Each row of a before or after table is a point. One or more steps were done to the points. Then noise was added and the rows were shuffled. The steps act on how far a point lies along the listed directions, d1 being the first. What was done? A step turns or swaps two directions, mirrors them in a line or flattens them onto one, adds a multiple of one to another, or multiplies one. Angles are multiples of 10 degrees, from the lower direction toward the higher: turns from -170 to 170, lines from 10 to 170 but not 90. Use the fewest steps. Two steps may share a direction if one is a turn and the other turns, adds or multiplies; they go together, in the order done. Otherwise the lowest direction goes first.

Directions:
(1): -25  41  -15
(2): -44  -24  7
Before, 9 rows:
-12  19  -11
-15  20  -6
26  7  -1
29  6  2
-20  8  -1
-11  25  -3
-9  27  -15
-9  -19  -3
-22  15  -11
After (9 x 3):
-23  -44  5
72  14  3
-54  39  -20
-22  69  -31
-50  19  -5
-30  49  -21
-28  61  -16
-38  49  -18
65  18  -4
Steps: multiply d1 by 2.5; multiply d2 by 2.5

Directions:
(1): -49  -4  2  32
(2): 6  54  14  16
(3): -15  20  -50  -18
(4): 28  -9  -27  43
Before, 9 rows:
-47  15  -13  11
11  20  -38  -8
-37  -21  -22  -8
-3  -74  -18  -15
29  -75  -63  22
-22  22  -22  1
4  17  -43  20
8  -24  -2  6
-11  22  -21  -11
After:
20  -8  -3  9
-17  19  2  95
-10  44  12  2
10  9  1  -20
-40  40  9  52
2  0  1  -20
-2  5  3  22
-5  -17  -2  -5
21  32  5  -26
Steps: turn d1 and d2 by 130 degrees; flatten d3 and d4 onto the line at 110 degrees

Directions:
(1): 6  24  27  -5  -32  -15  33  56
(2): -35  -29  -49  14  -44  -10  8  7
Before (8 x 8):
16  32  27  6  -49  -46  60  95
4  2  -16  14  4  2  0  -16
42  48  77  -32  -1  0  28  30
-21  20  -15  -6  -69  -25  31  42
-43  -46  -56  15  -32  -16  12  4
-25  -32  -13  7  21  -4  -36  -30
30  31  46  -8  1  1  16  36
21  3  43  -17  4  -19  3  30
After, 8 rows:
-18  -7  9  0  -1  -15  -13  9
10  -13  18  -11  6  -14  -13  0
19  12  8  6  11  10  -1  0
15  15  18  -16  3  4  6  -15
-11  15  -17  -2  -18  -13  -4  -11
-21  -23  -22  1  -10  -17  14  5
10  2  -14  16  8  -26  6  3
7  6  -8  10  0  -2  8  -2
Steps: multiply d1 by 0; multiply d2 by 0.4

Directions:
(1): 10  -49  -5  16  -50  -46  7  13  -7
(2): 39  -27  18  -19  -19  35  18  -51  16
(3): 3  17  15  32  15  -45  -11  -41  46
(4): 54  44  -5  -31  -24  -20  -27  11  -6
(5): -38  20  61  -26  -27  -14  11  -10  -17
Before:
-26  -31  34  -2  5  39  25  -37  18
-22  8  -2  -3  6  -7  -3  15  -2
-30  12  -14  -1  33  14  5  -1  -10
12  18  11  -9  1  -2  -5  -5  -8
-19  -5  4  6  8  -1  11  0  4
-10  -13  1  4  11  45  27  -35  17
5  -17  -9  15  -10  -8  -7  22  0
-9  -13  -24  8  28  2  1  19  -5
2  -12  -11  24  -20  -28  -19  4  9
-2  3  0  3  -22  -16  -8  5  -5
-12  45  12  -14  27  7  -11  6  5
0  -27  -7  10  -8  3  4  8  -16
After:
8  -20  -6  14  -11  -8  -7  18  1
5  1  -12  11  -16  -14  -11  8  -2
-1  -9  -22  25  -15  -27  -24  10  7
-3  27  -6  -19  24  24  -9  22  -11
-40  4  8  -21  10  22  14  2  -25
-41  13  45  -7  -1  23  33  -47  10
24  12  -13  -1  8  7  -7  3  -3
-1  -26  13  7  -15  -5  9  -8  -11
-17  -16  -2  -7  9  8  9  15  -16
-38  2  25  -6  -1  -4  13  1  -5
-25  1  3  -16  -6  0  3  18  -15
-68  4  95  -17  -8  15  28  -49  10
Steps: turn d2 and d3 by 40 degrees; turn d1 and d3 by 20 degrees; add -1.5 times d4 to d5

Directions:
(1): -18  -11  47  -38  27  32  -36  -8  11  37  -25
(2): 54  -12  -21  -13  44  -2  -13  -39  -4  13  43
Before, 12 rows:
33  -27  9  -32  47  22  -46  -66  15  24  22
47  -8  -31  0  4  -37  0  -9  -15  -2  42
63  -5  -21  -6  58  -3  -5  -57  -7  22  63
31  7  -36  18  20  -9  -6  -35  -8  4  40
-57  17  30  14  -38  26  18  47  18  -15  -37
-33  1  -11  34  -44  -14  44  7  6  -53  0
46  -8  -12  -25  45  -4  -30  -52  -3  40  32
-37  1  18  9  2  -9  -6  28  -6  -13  -1
76  -9  -38  -9  37  6  -6  -28  -4  13  55
-10  25  21  -6  -34  17  21  34  4  -18  -23
-20  -12  2  -3  -6  -18  -17  -2  0  -4  1
62  9  -73  7  -7  -43  20  -31  -32  -21  52
After:
-69  5  27  16  -60  8  1  19  17  -24  -54
-42  2  52  -25  -14  44  -24  37  17  26  -52
-39  8  33  -8  5  25  -32  -7  8  28  -28
-20  -7  50  -72  21  31  -53  -21  -4  51  -38
4  -2  -11  13  24  -22  -3  5  -12  -16  36
54  3  -48  23  17  -6  28  -14  3  -22  59
-12  -13  -8  -1  -4  -25  -15  -8  -3  -10  10
-64  16  35  -3  -40  3  -7  25  6  19  -58
53  15  -16  -7  5  5  19  -4  -3  -15  32
-17  -14  43  -37  1  4  -35  12  1  33  -22
33  -26  -3  -16  45  9  -7  -60  10  -5  43
-72  13  68  -11  -15  30  -10  22  12  27  -55
Steps: turn d1 and d2 by -140 degrees
